Rows are points. Each copy is the shape, with its points in the same order, turned, moved and blurred by noise. Say if it was mirrored as well.

Shape, 8 rows:
[[-54  15  -8]
 [ 39 -30  56]
 [-30 -31  -2]
 [-55  13 -36]
 [  4 -21  10]
 [-40  14 -38]
 [ -7  12 -43]
 [ 13 -10  50]]
Copy 1:
[[-54  19  13]
 [ 50 -44  47]
 [-28 -34  13]
 [-61  19  -9]
 [  8 -24  11]
 [-48  17 -18]
 [-22  14 -36]
 [ 29 -19  46]]
Copy 1 is: only turned
Copy 2 (8 x 3):
[[ 54  28 -17]
 [  2 -65  44]
 [ 44 -22 -25]
 [ 45  35 -47]
 [ 17 -32  -3]
 [ 31  34 -39]
 [  1  22 -38]
 [ 21 -35  39]]
Copy 2 is: mirrored
Copy 3:
[[ -8  13 -50]
 [-29 -29  65]
 [-22 -28 -29]
 [ 15   2 -70]
 [ -7 -29   9]
 [ 22   2 -51]
 [ 38  -9 -35]
 [-31  -2  39]]
Copy 3 is: only turned
Copy 4, 8 rows:
[[-56   5 -25]
 [ 43  26  33]
 [-15  10 -30]
 [-63 -23 -33]
 [  7   9  -6]
 [-54 -24 -31]
 [-37 -41 -18]
 [ 16  32  35]]
Copy 4 is: mirrored

Shape:
[[-13  14 -28 -55]
 [-17   1 -35  27]
 [ -9  12 -26 -11]
 [-11  -4  -3  30]
 [ 22  13  11  30]
 [  6  -4  29 -84]
 [ 31 -10 -16  27]
 [ -2 -34 -15  32]]
Copy 1, 8 rows:
[[  8  33 -27 -35]
 [  0 -19 -17  26]
 [  7   7 -20  -1]
 [  0 -23  14  24]
 [ 29   5  25  44]
 [ 23  47  28 -65]
 [ 46 -21   8  30]
 [ 20 -44  10  15]]
Copy 1 is: only turned
Copy 2, 8 rows:
[[-51  -7 -31 -31]
 [-23  19  13  26]
 [-31  11 -15   1]
 [  4   4  11  25]
 [ 31  20 -19  16]
 [ -9 -46 -49 -66]
 [ 20  32   7  -3]
 [  9  12  37   9]]
Copy 2 is: mirrored
Copy 3 (8 x 4):
[[  8  21 -43 -10]
 [  5 -54   5  -9]
 [  7  -5 -12  -5]
 [-12 -39  26  -2]
 [  4 -12  49  10]
 [-26  64 -34  30]
 [ 20 -29  31  29]
 [ -4 -52  14  30]]
Copy 3 is: mirrored
Copy 4:
[[ -3   4  55 -35]
 [-13   1 -26 -20]
 [  0   5  14 -21]
 [ -9   3 -24  12]
 [ 24  12 -19  26]
 [  6 -12  95  22]
 [ 28 -16 -23   7]
 [ -6 -31 -30   9]]
Copy 4 is: only turned

Shape (11 x 6):
[[ 55   8 -14   0 -23   9]
 [ -2 -53   0  -3  -9 -38]
 [ 80  22  11   6  13  29]
 [-38 -16 -10 -34 -11 -17]
 [-35  72 -14 -21  26  28]
 [-44 -24 -39 -10 -24 -36]
 [ 80  12  58  -5 -17   8]
 [ 17  -8  23  13  -6  46]
 [-25 -48 -12 -41  14 -17]
 [-11 -12  11 -13 -21  -9]
 [ 60  28  34  44  24   5]]
Copy 1:
[[ 16 -39 -35  38 -39  12]
 [  6 -48  29 -19  -9 -25]
 [ 57 -35 -38  47 -22  44]
 [-38 -17   0 -34   2  -2]
 [-11  50 -54   4  28  34]
 [-37 -13   3 -28 -13 -44]
 [ 38 -56  10  59 -23  63]
 [ 37  -8  -5   0 -48  46]
 [ -9 -37   1 -56   8  -8]
 [ -9 -18  11  -8 -17   7]
 [ 74  -8   2  61  -2  30]]
Copy 1 is: mirrored
Copy 2, 11 rows:
[[ 56  33   3   7 -17  27]
 [ 22 -24  14 -34 -41 -20]
 [ 77  41  14   4  36  35]
 [-26  -6 -24 -28 -29   6]
 [-24  16 -63  26  44  38]
 [-13 -28 -39  -9 -62  -7]
 [ 55  67  51  -8  22  -1]
 [ 19   8  37   3  13  45]
 [ -8 -27 -19 -65 -23   6]
 [ -5   5   4 -15 -20   5]
 [ 63  17  26  34  48  -4]]
Copy 2 is: only turned
Copy 3, 11 rows:
[[ 30 -46 -41  47  -7  17]
 [ 22 -18  -9 -34  26  27]
 [  0 -53 -24  89  -5  30]
 [-14  -5 -25 -43 -16  11]
 [-70   3 -32  31 -56 -21]
 [ 20   9 -32 -56  -2  -7]
 [ 25 -84  14  64 -21  58]
 [  1  -6 -16  45 -27  61]
 [-18 -12 -25 -48  13  31]
 [  5 -19  -6 -17 -23  29]
 [  2 -33  25  93   3  23]]
Copy 3 is: mirrored
